Each row is a point. To make a cloud, some directions were put in groups of two or more. Within a group, all points are equally far from the middle, so they leave a hole (a ring in 2 directions, a hollow ball in 3). The other directions are filled evenly. Then the cloud was stretched, turned, moved and blurred a little. How many holes are there, and how many directions does each take, smallest first?

Cloud (13 x 2)
[[ 6.1 -4.8]
 [-5.4  0.3]
 [-0.8  3.0]
 [-4.5 -2.7]
 [-2.2 -2.9]
 [-4.9 -5.6]
 [ 5.0 -0.3]
 [-3.7 -5.7]
 [-7.1  2.4]
 [ 5.1 -1.6]
 [ 0.8  6.5]
 [-4.7 -2.4]
 [ 1.0 -3.2]]
Holes: 0

Cloud (19 x 3)
[[-5.5  2.2 -2.8]
 [-3.3  6.0 -0.3]
 [ 0.2 -3.3  4.7]
 [-3.9 -4.3 -0.8]
 [ 0.0 -5.3 -0.4]
 [-1.8  2.0 -7.3]
 [-6.1 -3.3  0.4]
 [ 0.7  4.5  5.8]
 [-2.4  6.2 -0.3]
 [ 6.3  2.8 -0.4]
 [ 3.0 -2.0  3.4]
 [ 2.3  4.6 -7.3]
 [ 0.7  6.0 -1.0]
 [ 6.2  4.6 -4.1]
 [ 3.8 -1.9  2.4]
 [ 4.1  5.3 -3.0]
 [ 7.9  3.2 -3.2]
 [ 6.4  4.7 -5.0]
 [ 6.0  2.3  0.4]]
Holes: 1 (2)

Cloud (30 x 4)
[[ 1.2  4.8  1.1  4.9]
 [ 5.2 -2.8 -0.6 -0.1]
 [ 2.6  3.7 -8.7  5.4]
 [-0.1 -5.1 -1.1  1.7]
 [ 3.4 -2.0 -2.0 -7.7]
 [ 5.4  5.8 -5.6 -1.6]
 [ 0.6  6.3 -4.9 -2.2]
 [ 1.2 -2.8  2.8 -3.9]
 [-0.6  0.2 -9.5  5.9]
 [ 1.0  4.5 -8.6  1.0]
 [ 4.3 -1.9  1.6 -1.3]
 [ 3.7  5.3 -1.9  1.2]
 [ 4.8  5.2  0.2 -3.9]
 [-3.4  4.5 -1.3  0.4]
 [ 4.5  4.7  1.0 -2.3]
 [-0.9  7.4  1.5 -3.5]
 [ 0.5 -2.4 -4.5 -7.8]
 [ 1.0 -2.7 -6.1 -7.2]
 [ 0.3 -4.3 -5.5 -0.4]
 [-2.1 -0.1 -7.3  2.1]
 [-2.5  6.8  0.2 -3.3]
 [-2.5 -3.0 -1.1 -2.7]
 [ 4.8  4.5 -1.9  2.0]
 [-1.3 -3.1  0.4 -4.5]
 [ 4.5  1.8  3.3  3.3]
 [ 5.6 -1.4  1.6  4.5]
 [ 7.2  3.2 -4.7  2.3]
 [ 7.5 -2.4 -2.7  4.8]
 [ 6.0 -5.1 -4.0  4.2]
 [ 5.7  4.2 -7.6  4.5]]
Holes: 1 (2)

Cloud (49 x 6)
[[ 6.7 -0.2  1.0  0.5 -4.8  4.4]
 [-4.9  4.7  0.3  5.3  2.2 -3.4]
 [ 2.2 -0.2  2.1 -1.7  7.8  2.3]
 [-0.2  2.7  4.1 -0.5 -0.7  7.7]
 [-3.2 -3.7 -7.0  7.6  2.0  3.1]
 [-4.6  0.5 -2.9  0.3  8.5  2.1]
 [-1.3  7.8 -3.8  2.9 -3.2  1.8]
 [ 1.1 -2.8  1.5  3.8 -7.2 -1.3]
 [-1.1 -1.7 -0.2  5.9 -7.0 -2.7]
 [ 3.3  0.0 -3.0  6.8 -6.9  2.9]
 [ 1.6 -1.8 -8.8  6.5 -0.5  3.7]
 [ 3.8  5.0  1.4  3.7 -3.9 -3.1]
 [-6.1 -4.4 -1.7 -0.1  6.8  0.3]
 [ 4.2  4.3 -3.4  5.2 -6.7 -1.0]
 [ 6.3 -4.8 -0.7  0.9  3.1  5.1]
 [-6.3 -0.4 -5.2  0.6  3.0  6.8]
 [-1.4  4.5  0.9  5.9  1.5  7.0]
 [-0.4  0.5  4.8  1.7  5.1  7.4]
 [ 3.6  2.5  4.8  2.2  1.5 -2.6]
 [ 3.6 -0.7 -6.0 -1.9 -2.8 -3.7]
 [-6.7  0.7 -2.4 -2.2  2.4 -2.9]
 [-1.1 -2.7 -8.8  3.0 -2.9  3.9]
 [-1.7 -2.8 -6.7  0.4 -3.4 -4.0]
 [ 1.7 -5.6  1.0  7.6  0.3  4.6]
 [ 1.9 -0.7 -1.7  7.2 -4.3 -5.5]
 [-1.3  1.5  3.3 -2.9  0.0  7.7]
 [ 3.2  6.5 -3.3  4.2 -5.4 -0.9]
 [-2.8 -4.2  3.5  5.1 -2.2 -3.3]
 [ 5.5  0.0 -5.4 -2.0  0.1  5.5]
 [ 0.1 -3.3 -6.6 -1.4 -4.5  0.7]
 [-1.5  0.4  6.4  0.2  5.0 -0.1]
 [-6.9 -2.9 -4.8  4.1  6.0  1.0]
 [ 0.9  7.7 -3.6  3.2 -4.0 -0.9]
 [-6.6  0.8  1.0  5.3 -3.8 -2.7]
 [-5.4  1.1  1.9  7.7  4.8  2.3]
 [-5.5  3.9 -3.9 -2.8 -0.7  0.2]
 [-3.9  2.2 -3.6 -2.9  1.8  6.7]
 [-0.2 -3.1 -8.8  5.1 -0.4  4.2]
 [-4.1 -4.7  3.1  0.2  5.5  7.2]
 [-4.9 -5.7 -4.1  1.4  5.7  4.1]
 [ 3.5 -5.2  1.1 -0.7 -1.6 -3.5]
 [ 3.5  4.2 -7.4  3.6 -5.6 -0.8]
 [-6.7 -1.8 -1.9 -2.7  1.1 -2.6]
 [ 4.7 -5.1 -4.1  0.8  4.9  1.5]
 [-2.8  2.3 -2.0 -2.0  6.0 -2.5]
 [-6.9 -2.5 -4.5  5.5  3.7 -2.7]
 [ 3.7 -0.1 -5.8  8.9 -0.6  3.6]
 [-6.2  1.9 -4.6  4.8  5.0  5.2]
 [-2.6 -3.1  1.3  6.8 -3.2 -4.2]]
Holes: 3 (2, 2, 2)
